Rows are points. Each copy is the shape, with its points in the same order, stretched, turned, moved and blurred by noise. Is it also mirrored, or only turned?

Shape, 6 rows:
0: -0.008 -0.019
1: -0.077  0.026
2:  0.023 -0.002
3:  0.010 -0.079
4: -0.054  0.023
5: -0.054 -0.010
Copy 1 (6 x 2):
0: -0.038 -0.005
1: -0.068  0.055
2:  0.012 -0.007
3: -0.046 -0.066
4: -0.048  0.045
5: -0.064  0.022
Copy 1 is: only turned
Copy 2, 6 rows:
0: -0.017  0.013
1: -0.023 -0.060
2:  0.019  0.022
3: -0.044  0.067
4: -0.010 -0.041
5: -0.032 -0.025
Copy 2 is: mirrored

Shape, 6 rows:
0:  0.033  0.002 -0.004
1: -0.071  0.007  0.015
2:  0.016  0.054 -0.055
3: -0.016  0.051  0.019
4:  0.019 -0.055 -0.039
5:  0.044  0.047  0.029
Copy 1:
0:  0.015  0.015 -0.023
1: -0.086 -0.012 -0.002
2: -0.004  0.054 -0.082
3: -0.036  0.059 -0.012
4:  0.013 -0.068 -0.042
5:  0.023  0.082  0.001
Copy 1 is: only turned
Copy 2:
0:  0.021 -0.015 -0.033
1: -0.048 -0.021  0.037
2:  0.058 -0.077  0.000
3:  0.024 -0.019  0.034
4: -0.029 -0.035 -0.071
5:  0.059  0.005  0.000
Copy 2 is: mirrored

Shape, 9 rows:
0: -0.020 -0.023  0.010 -0.015
1: -0.007  0.004 -0.011 -0.033
2:  0.076  0.001  0.031 -0.064
3: -0.014 -0.023 -0.050  0.041
4: -0.045  0.017  0.003 -0.004
5:  0.011  0.016 -0.055  0.014
6:  0.003  0.000 -0.027  0.065
7: -0.074 -0.003  0.015 -0.008
8:  0.037  0.029  0.074 -0.076
Copy 1:
0: -0.013 -0.027 -0.013  0.018
1: -0.051  0.007 -0.018  0.016
2: -0.067 -0.010 -0.031 -0.075
3:  0.022  0.055 -0.009  0.033
4: -0.026 -0.006  0.027  0.043
5: -0.026  0.079  0.001  0.011
6:  0.038  0.061  0.037  0.006
7: -0.014 -0.044  0.017  0.065
8: -0.082 -0.060  0.010 -0.057
Copy 1 is: only turned
Copy 2:
0:  0.019 -0.030 -0.012 -0.027
1:  0.017 -0.012 -0.043 -0.001
2:  0.075  0.086 -0.012 -0.026
3: -0.011 -0.050  0.020  0.044
4: -0.034 -0.030 -0.029 -0.028
5: -0.013 -0.011 -0.022  0.048
6: -0.038 -0.022  0.047  0.028
7: -0.022 -0.057 -0.032 -0.056
8:  0.037  0.090 -0.041 -0.077
Copy 2 is: only turned
Copy 3:
0: -0.030  0.029 -0.022 -0.026
1: -0.002  0.043 -0.004  0.005
2:  0.038  0.097  0.079 -0.032
3:  0.006 -0.051 -0.023 -0.006
4: -0.055  0.014 -0.024  0.018
5:  0.026 -0.018  0.006  0.021
6: -0.019 -0.061  0.004 -0.001
7: -0.076  0.022 -0.053  0.003
8: -0.032  0.126  0.068 -0.007
Copy 3 is: only turned
Copy 4 (9 x 4):
0: -0.028 -0.033  0.023  0.029
1: -0.055 -0.016 -0.006  0.030
2: -0.090  0.035  0.043 -0.051
3:  0.037  0.006 -0.021  0.065
4: -0.020 -0.057 -0.023  0.042
5: -0.012  0.019 -0.044  0.041
6:  0.058  0.003 -0.032  0.030
7: -0.018 -0.092 -0.007  0.055
8: -0.096 -0.035  0.033 -0.054
Copy 4 is: mirrored
